Each row of a before or after table is a point. One or more steps were done to the points. Then noise was added and the rows were shuffled. The steps act on columns, c1 being the first. What was done? A step turns or swaps two columns, mirrors them in a line or flattens them onto one, adds a multiple of one to another, or multiplies or shifts one. Angles are multiples of 10 degrees, from the lower column toward the higher: turns from -170 to 170, lines from 10 to 170 but not 90. Use the fewest steps. Two steps may share a column if one is a turn and the other turns, adds or multiplies; they go together, in the order done. Otherwise the lowest column goes first.

Before (8 x 2):
[[ -9  33]
 [ 37  -7]
 [ 31  -5]
 [-18   9]
 [ 13 -10]
 [ 18  18]
 [ 49  18]
 [ 15  40]]
After (8 x 2):
[[  2 -12]
 [ -5 -29]
 [  1 -21]
 [  0 118]
 [ -2  98]
 [  2  24]
 [ -1  58]
 [  0  56]]
Steps: multiply c1 by 0; multiply c2 by 3

Before (14 x 3):
[[ -9  28   0]
 [ 96 -79   5]
 [-23  59 -49]
 [ 36 -50  67]
 [ 11   8  44]
 [ 45 -64  44]
 [-43  24 -32]
 [-15  13  11]
 [-16   4  15]
 [ -7 -33 -15]
 [-16  12  -2]
 [-14 -18   1]
 [ 50 -88  17]
 [ 99 -88  17]]
After (14 x 3):
[[-35 -12  -3]
 [ 27   3  25]
 [ 16  -5  20]
 [ -2  -4   2]
 [-19 -10  -9]
 [-15   2   5]
 [-15   2 -15]
 [-11  -7  10]
 [-18   2   3]
 [ -9  -4  -7]
 [ 39   5  20]
 [ 79  20   3]
 [ 39   4   5]
 [ 76  13   5]]
Steps: flatten c1 and c2 onto the line at 10 degrees; multiply c3 by 0.4

Before (10 x 4):
[[-19  -2 -23  -3]
 [-33 -40 -18  19]
 [  9  10 -11  -4]
 [-19  56  11 -56]
 [-14 -68  -9 -21]
 [ 24 -39 -57 -21]
 [ 15  -9  44 -58]
 [-37  -2 -64  62]
 [ 35  28 -21 -79]
 [  5 -15  14  38]]
After (10 x 4):
[[-20 -54  -8 -46]
 [-16 -32 -58 -34]
 [-10  75  10 -34]
 [ 47   9  43 -57]
 [ 20  53 -19 -62]
 [ 17 -26  16  30]
 [-45 -43 -18   3]
 [-82 -24 -64  57]
 [-36  -1 -23  -4]
 [  1  10 -12  -1]]
Steps: add 0.7 times c3 to c1; turn c2 and c4 by 20 degrees

Before (11 x 6):
[[-18 -32  49 -78 -34 -53]
 [-27  18  59 -47 -34 -30]
 [ 16 -92   4 -81 -35   1]
 [-43 -36  46 -22 -32 -30]
 [-55 -19 -24 -24 -15 -41]
 [  1  -4  11  21  11  43]
 [ 27  -5 -11   1 -22  11]
 [-11  14  23   6  -7  27]
 [ 12  28 -13   7 -16  72]
 [ 77 -20 -73  29  65 -24]
 [  9 -16   6   8 -41 -16]]
After (11 x 6):
[[-13  20  10   8 -36  -8]
 [ 14   8  23   7  16 -21]
 [-24  24 -12   0  -4 -11]
 [ 48  24  36 -30 -45  29]
 [ 17  19  33 -84 -57  31]
 [ -2  12  18  23  46  -8]
 [-16  85  -9 -83 -26  51]
 [ -7  28 -12  13  44 -56]
 [ 54   1 -27 -23 -38  24]
 [ 29   2  56 -58 -47 -18]
 [-74 -42 -66  47  26  56]]
Steps: multiply c1 by -1; turn c5 and c6 by -50 degrees; turn c2 and c6 by -130 degrees; turn c3 and c4 by -10 degrees
